Each row of a before or after table is a point. The points were changed in one or more steps. Then noise was added and the rows were shuffled. The steps act on how far a point lies along the listed directions, d1 being the first. Write out the steps. A step turns or swaps two directions, mirrors them in a line or flattens them onto one, adds a multiple of one to another, or multiplies one. Angles are multiples of 10 degrees, from the lower direction toward the higher: turns from -170 to 170, lines from 10 to 170 but not 90. Use the fewest steps. Two steps may share a direction if one is a turn and the other turns, adds or multiplies; they go together, in the order done. Otherwise the lowest direction goes first.
(in the rows, 100 means zero)

Directions:
(1): 130,46
(2): 154,130
Before (9 x 2):
74,45
80,187
66,119
60,179
44,98
136,110
101,151
149,90
86,155
After, 9 rows:
33,157
149,108
61,106
130,120
65,146
50,180
52,79
86,151
93,42
Steps: turn d1 and d2 by 20 degrees

Directions:
(1): 144,159,98,54
(2): 46,88,105,33
Before (12 x 4):
94,83,95,171
96,124,91,45
96,89,88,123
84,90,133,95
92,62,113,171
128,91,97,195
132,71,93,189
113,92,106,131
76,55,106,127
97,109,126,52
120,104,87,125
104,115,109,90
After, 12 rows:
111,97,138,119
143,177,99,51
63,58,93,123
147,115,99,119
106,111,90,77
84,93,110,96
160,166,96,38
77,59,123,116
140,162,92,90
120,129,109,77
158,155,110,96
115,118,84,90
Steps: turn d1 and d2 by 120 degrees

Directions:
(1): 88,123,155,111,165,151,73,39
(2): 181,54,79,156,132,112,137,86
(3): 48,111,33,113,102,85,145,27
(4): 81,74,27,84,130,168,58,135
(5): 35,54,122,155,146,62,104,141
(6): 130,164,64,102,160,39,64,115
Before:
75,106,66,67,49,86,79,161
73,89,52,92,80,70,128,126
181,91,86,102,117,155,141,70
62,66,101,111,108,139,115,94
112,66,157,128,93,123,144,79
155,127,101,95,115,114,116,30
126,128,75,102,89,116,112,74
88,105,59,95,109,58,83,155
150,156,110,123,126,133,99,58
After (9 x 8):
171,140,144,91,99,105,114,66
148,59,156,93,102,173,115,125
88,87,132,105,75,129,104,119
74,79,40,109,105,58,104,153
119,137,82,67,117,134,71,98
89,94,180,148,119,155,105,86
68,85,6,94,52,78,122,129
91,105,61,66,65,65,105,160
98,70,195,104,98,136,102,85
Steps: multiply d1 by 1.3; mirror d2 and d3 in the line at 150 degrees; multiply d4 by 1.3; swap d5 and d6

Directions:
(1): 58,161,118,109,172,110,141,180,108,65,81
(2): 144,81,27,137,116,153,82,150,166,135,117
(3): 114,98,55,117,42,64,142,146,59,125,14
Before, 13 rows:
137,78,69,113,96,128,75,113,139,142,103
75,124,152,88,117,88,103,78,96,68,125
121,60,95,82,50,106,86,71,99,113,86
72,143,164,65,137,71,130,84,67,62,77
100,97,124,98,106,105,92,68,91,101,96
132,69,45,103,79,129,92,124,106,124,81
117,97,58,126,119,123,87,120,137,128,94
85,148,154,106,150,93,111,90,101,65,112
119,81,83,101,75,103,79,69,103,99,115
78,112,113,95,112,90,104,118,100,91,106
64,137,142,80,130,84,128,104,85,75,95
111,52,73,74,53,95,87,64,69,112,102
114,85,83,111,89,100,105,100,120,118,98
After:
76,112,119,93,110,87,105,112,96,88,106
120,83,74,106,70,97,86,83,99,104,101
50,142,161,72,128,71,130,91,68,65,95
75,153,161,103,142,78,124,94,83,62,93
53,150,194,51,132,52,135,61,42,44,74
120,61,95,82,48,103,87,75,98,112,81
110,55,73,72,50,92,91,66,66,113,100
95,103,125,99,100,95,101,75,77,98,80
118,83,78,115,91,109,102,103,129,122,104
63,131,159,85,106,68,120,84,69,64,99
131,91,35,136,124,140,78,131,160,138,104
144,59,30,112,90,150,78,124,130,132,105
151,75,43,127,100,145,71,133,158,155,103
Steps: flatten d1 and d3 onto the line at 160 degrees; multiply d2 by 1.6

Directions:
(1): 92,91,70,65,58,46,84,143,73,116,73,95,89,100,42,107,109,131
(2): 129,137,133,113,56,120,46,102,135,112,67,89,119,108,108,112,159,105
(3): 195,72,100,127,120,85,99,89,99,126,96,113,111,95,89,76,80,145
(4): 63,79,82,155,87,119,85,123,127,88,92,99,107,37,113,120,76,153
Before:
107,110,80,50,122,62,138,86,59,111,112,102,79,134,79,76,121,57
115,85,87,89,92,94,102,120,91,113,72,122,112,70,93,83,95,134
181,86,99,82,118,50,115,91,59,135,94,115,103,164,61,79,92,97
84,139,110,121,37,115,55,121,131,104,49,102,103,104,107,149,150,114
97,62,78,82,99,74,115,103,78,120,111,132,86,93,82,88,86,103
33,83,67,59,85,50,108,131,56,84,105,110,63,85,51,110,89,116
58,46,69,114,145,101,158,112,52,77,150,109,81,79,103,98,16,112
55,109,67,70,25,48,57,153,83,118,59,86,76,65,54,130,112,159
98,138,96,132,60,110,16,100,126,106,82,84,127,74,112,126,128,130
41,60,68,124,80,101,87,128,106,98,88,101,120,67,80,120,65,118
138,110,128,151,69,103,47,88,127,120,78,94,124,95,124,95,129,142
92,107,92,74,102,80,110,122,97,127,111,120,76,102,85,116,116,98
After:
67,62,58,81,108,43,112,124,58,94,105,120,69,57,48,100,60,155
113,110,73,66,38,34,57,131,76,135,64,87,76,93,45,111,120,155
152,154,115,105,65,96,12,80,114,116,83,88,125,117,98,108,154,106
103,101,96,50,98,82,116,110,72,113,78,124,105,105,91,79,111,90
37,80,58,112,108,89,128,113,89,89,109,100,84,57,94,101,88,118
144,139,120,124,38,107,44,109,136,119,41,107,115,118,101,137,160,129
142,147,149,106,60,105,46,74,113,122,76,84,120,152,120,91,168,87
92,96,84,94,101,85,111,126,103,125,112,124,75,76,88,121,106,119
56,106,87,81,89,76,114,113,69,103,97,104,98,135,77,118,100,74
73,42,65,86,163,81,180,102,30,77,167,112,73,108,91,82,5,88
77,62,72,68,101,69,124,104,77,110,114,132,82,92,84,89,84,91
113,61,87,89,106,78,105,105,82,121,93,108,110,120,62,92,72,98
Steps: multiply d2 by 1.3; turn d3 and d4 by -120 degrees; multiply d3 by 0.4

Directions:
(1): 160,129,105,129,139,98,59,153,162,51,54,114,108,140,81,112,115,96,61,143,112,60,177,89
(2): 48,89,95,102,96,65,106,126,108,118,192,19,159,125,95,110,119,100,97,91,165,78,156,69
(3): 48,169,107,152,141,109,162,111,132,49,131,117,86,130,158,153,80,107,86,95,79,126,59,55
(4): 104,18,107,139,149,54,79,168,102,109,105,80,106,75,102,93,66,136,61,123,76,195,84,112
(5): 116,92,113,95,147,158,76,105,38,105,98,45,107,129,134,80,76,66,95,191,130,62,33,75
(6): 79,50,97,92,112,163,29,80,108,20,149,129,91,119,83,106,97,139,58,40,139,84,67,128
Before, 14 rows:
119,64,94,97,97,92,46,123,132,90,98,95,107,110,80,80,105,107,82,84,109,82,132,117
151,108,95,79,58,106,96,87,99,112,60,133,84,88,79,82,114,95,107,98,95,70,125,115
107,91,101,105,105,95,115,103,88,132,84,94,102,91,108,92,87,90,116,127,104,100,95,100
114,67,85,83,84,96,65,104,101,93,106,110,104,95,79,82,120,117,100,76,114,85,124,127
130,130,97,89,66,98,108,85,106,115,58,117,100,96,81,86,123,85,120,98,94,68,139,109
120,95,104,106,98,81,117,112,104,125,79,99,97,82,89,94,102,93,113,115,93,113,111,108
80,81,103,115,108,99,104,109,96,105,114,81,105,104,100,106,99,96,91,102,96,104,98,104
103,83,107,98,106,104,86,120,83,111,102,71,113,105,104,86,89,94,88,130,111,100,97,105
85,104,103,111,125,101,110,113,96,98,109,84,105,106,125,120,81,90,81,128,100,111,78,94
104,85,107,101,109,107,89,97,79,92,93,111,86,85,103,92,84,102,108,102,88,120,73,103
111,50,100,97,102,97,64,109,111,86,112,93,120,98,67,80,104,120,77,93,133,101,118,123
95,91,100,97,107,90,104,96,80,113,115,87,102,95,89,94,94,95,111,111,117,107,103,95
106,92,93,109,103,89,109,106,94,111,106,81,105,89,98,100,97,105,84,104,89,122,81,99
132,117,96,89,79,94,96,86,105,115,45,132,88,89,77,90,117,98,122,104,78,85,121,108
After (14 x 24):
101,81,100,106,120,90,87,113,97,94,112,97,101,100,77,99,93,105,94,109,123,107,115,101
100,50,105,105,107,88,78,131,89,113,109,74,112,89,97,83,85,115,79,115,102,135,98,117
115,61,96,125,126,75,82,139,106,95,109,82,106,87,94,100,87,123,59,109,89,152,85,107
105,62,98,108,113,113,79,106,103,94,100,111,97,97,94,95,87,113,89,98,120,101,93,115
110,45,103,113,117,52,108,137,86,148,96,58,127,73,90,71,85,107,94,144,102,150,101,107
96,59,97,102,94,65,98,125,85,159,101,60,108,84,109,71,84,90,115,111,84,127,88,102
96,159,92,53,40,171,109,12,73,92,95,126,92,117,94,89,132,71,141,60,127,5,89,109
130,139,92,51,37,157,109,34,72,103,79,133,80,104,93,83,122,76,132,84,115,22,88,105
103,123,95,68,65,148,93,41,75,92,74,132,80,104,88,88,119,91,131,79,102,50,73,108
88,62,103,127,121,80,97,133,107,104,110,80,107,101,98,106,94,107,79,111,90,129,110,106
84,72,103,117,126,76,97,131,110,97,114,96,103,92,110,120,80,113,68,107,90,146,90,113
123,75,110,117,126,83,80,130,100,89,76,111,92,84,96,94,82,111,91,123,80,136,99,104
117,92,90,87,90,83,99,110,79,130,90,86,110,94,102,80,110,93,121,120,104,91,112,103
107,53,103,107,117,110,83,112,98,90,106,104,93,89,86,93,88,119,86,94,108,126,76,121
Steps: turn d1 and d6 by -170 degrees; flatten d3 and d5 onto the line at 160 degrees; multiply d4 by 3

Directions:
(1): 114,81,106,14,97,85,129,83,120,120,146,101,32,89,100,120,105,71,78,68,102,72,62,64,190,143,78,91,148,101,36,105,130,136,98,118,168,98,96,94,71,104,143,70,96,59,101,103
(2): 63,38,79,146,114,104,80,118,108,103,59,26,61,104,171,157,96,68,124,110,98,96,143,91,134,107,141,102,138,71,101,68,42,130,55,132,97,148,108,49,76,74,86,122,79,96,145,86
(3): 99,80,135,158,130,56,96,79,132,110,42,134,122,86,90,109,127,104,126,33,128,133,108,126,127,122,5,119,158,141,154,87,164,117,90,122,91,122,124,105,121,94,73,85,58,65,96,101
(4): 63,131,40,53,120,167,130,111,87,76,35,59,124,94,91,119,95,88,55,116,93,95,140,115,67,118,65,55,105,52,109,120,174,97,105,71,123,130,129,131,81,99,135,153,46,57,92,86
Before (12 x 48):
97,140,125,131,107,87,83,98,97,107,98,126,149,103,87,80,109,129,116,88,91,127,82,137,58,93,67,102,69,108,143,100,120,74,109,84,77,86,97,111,121,107,77,98,94,129,86,100
102,63,106,90,99,77,89,104,102,107,147,77,27,84,125,123,97,84,112,115,94,82,113,89,158,109,127,100,118,85,54,83,55,123,67,135,118,122,85,71,78,99,102,81,109,101,135,93
90,60,107,57,123,111,126,94,126,104,109,91,40,91,109,123,110,73,98,69,92,78,73,76,186,145,75,97,162,87,53,93,122,139,85,128,149,118,120,84,67,85,124,63,75,53,117,88
95,76,100,98,117,90,109,94,99,108,92,103,100,92,108,125,104,84,92,81,105,103,101,119,130,118,54,112,126,101,88,111,132,111,92,123,111,133,117,88,100,117,100,84,84,64,96,94
105,70,105,129,106,69,89,99,117,118,114,84,76,79,135,132,114,96,117,78,107,94,93,79,159,111,115,113,120,125,82,85,66,126,78,129,111,102,100,71,102,98,90,86,99,102,132,100
94,74,113,91,92,68,96,92,139,125,121,100,41,93,119,110,120,74,105,66,108,85,72,71,162,130,110,107,142,114,86,82,88,128,83,126,138,102,99,67,75,112,97,79,105,96,113,110
72,105,31,15,111,164,131,124,91,102,67,22,79,92,114,142,81,82,50,128,96,53,133,85,99,141,104,58,105,42,57,114,141,110,84,105,153,128,113,102,59,85,151,143,77,63,104,81
86,144,97,151,123,100,90,87,105,96,36,130,154,93,70,77,120,138,113,83,116,136,117,143,59,106,37,118,99,120,167,93,138,77,104,90,84,120,128,123,136,96,72,94,80,100,82,92
108,89,86,55,90,84,97,75,108,113,142,104,75,103,100,110,99,81,108,89,101,83,63,72,152,110,87,101,138,108,58,95,113,117,99,128,132,84,95,90,85,110,117,88,106,83,100,95
116,63,139,172,99,59,64,83,116,104,106,131,107,95,110,77,101,115,131,85,108,100,103,104,116,82,107,134,93,127,137,75,44,103,92,115,64,107,88,82,110,93,64,69,114,122,115,114
117,76,110,118,94,86,74,101,111,127,107,106,87,105,125,116,100,78,130,91,109,117,100,95,128,102,105,113,123,105,94,77,59,130,87,117,99,106,106,68,88,90,97,87,102,117,123,90
107,115,136,149,106,85,103,92,117,116,108,155,138,85,58,75,112,133,126,65,120,117,75,122,86,102,59,135,131,138,139,100,118,82,112,109,74,81,92,112,137,103,63,70,85,122,76,105
After:
95,123,81,10,83,113,126,95,119,114,141,103,52,93,84,89,110,77,58,92,94,69,60,67,132,135,108,78,110,87,56,114,127,111,111,89,162,83,99,105,64,127,138,95,106,83,91,110
123,89,124,5,103,101,139,84,122,111,176,133,36,93,70,86,107,88,81,69,87,64,27,63,189,140,79,98,136,105,21,112,128,128,112,115,165,78,100,104,72,103,143,35,108,66,94,100
113,136,70,40,91,120,121,103,93,100,142,98,98,81,90,101,100,107,65,113,90,76,77,78,111,109,117,78,70,101,52,125,112,98,117,82,132,73,96,117,95,120,134,103,108,97,101,103
70,136,79,115,121,149,124,107,102,94,53,106,156,82,63,95,102,121,91,93,110,109,116,132,54,112,52,95,129,89,142,113,159,80,112,87,89,109,115,130,117,98,88,122,47,94,76,91
141,49,152,103,86,28,82,91,129,150,171,119,43,95,117,108,103,106,134,68,121,71,57,65,172,123,118,144,118,148,57,77,46,124,76,161,118,77,70,55,101,89,87,36,158,120,108,108
121,131,78,48,83,133,103,105,88,111,125,112,108,104,87,90,89,86,85,120,93,103,91,94,88,98,107,85,81,81,71,108,97,106,119,77,116,84,105,107,82,106,132,105,106,113,97,90
94,150,103,163,118,96,84,87,101,95,41,141,166,93,65,65,119,146,118,86,115,140,114,147,46,96,42,123,87,126,174,92,130,68,109,87,72,112,124,126,143,98,65,92,89,111,79,92
101,91,72,30,93,101,106,77,107,111,135,91,66,99,102,118,96,71,93,91,99,77,67,68,160,121,80,88,146,94,46,99,130,122,100,124,148,92,101,95,73,110,134,98,93,68,100,91
118,99,114,70,100,83,117,88,94,109,135,132,102,93,82,99,102,95,85,84,100,97,74,113,122,110,61,113,100,112,71,125,133,100,110,112,115,104,106,103,106,130,108,66,108,77,77,101
71,131,103,149,123,106,80,107,96,99,51,91,154,104,106,103,108,119,116,94,93,132,113,147,50,97,62,93,84,88,159,96,127,79,95,86,73,116,110,105,113,98,75,122,65,115,97,90
111,109,87,21,85,107,113,104,84,98,175,89,37,83,89,98,87,92,75,136,81,68,93,84,132,111,129,77,84,72,27,110,85,104,96,105,138,97,80,104,72,115,136,88,119,97,110,97
91,135,63,79,100,153,104,102,81,71,77,97,143,96,76,69,83,115,60,135,87,82,130,115,44,85,102,76,48,63,123,117,113,76,120,57,90,108,104,134,89,105,118,127,88,99,90,105
Steps: multiply d1 by 1.3; turn d2 and d3 by 120 degrees; turn d3 and d4 by -150 degrees
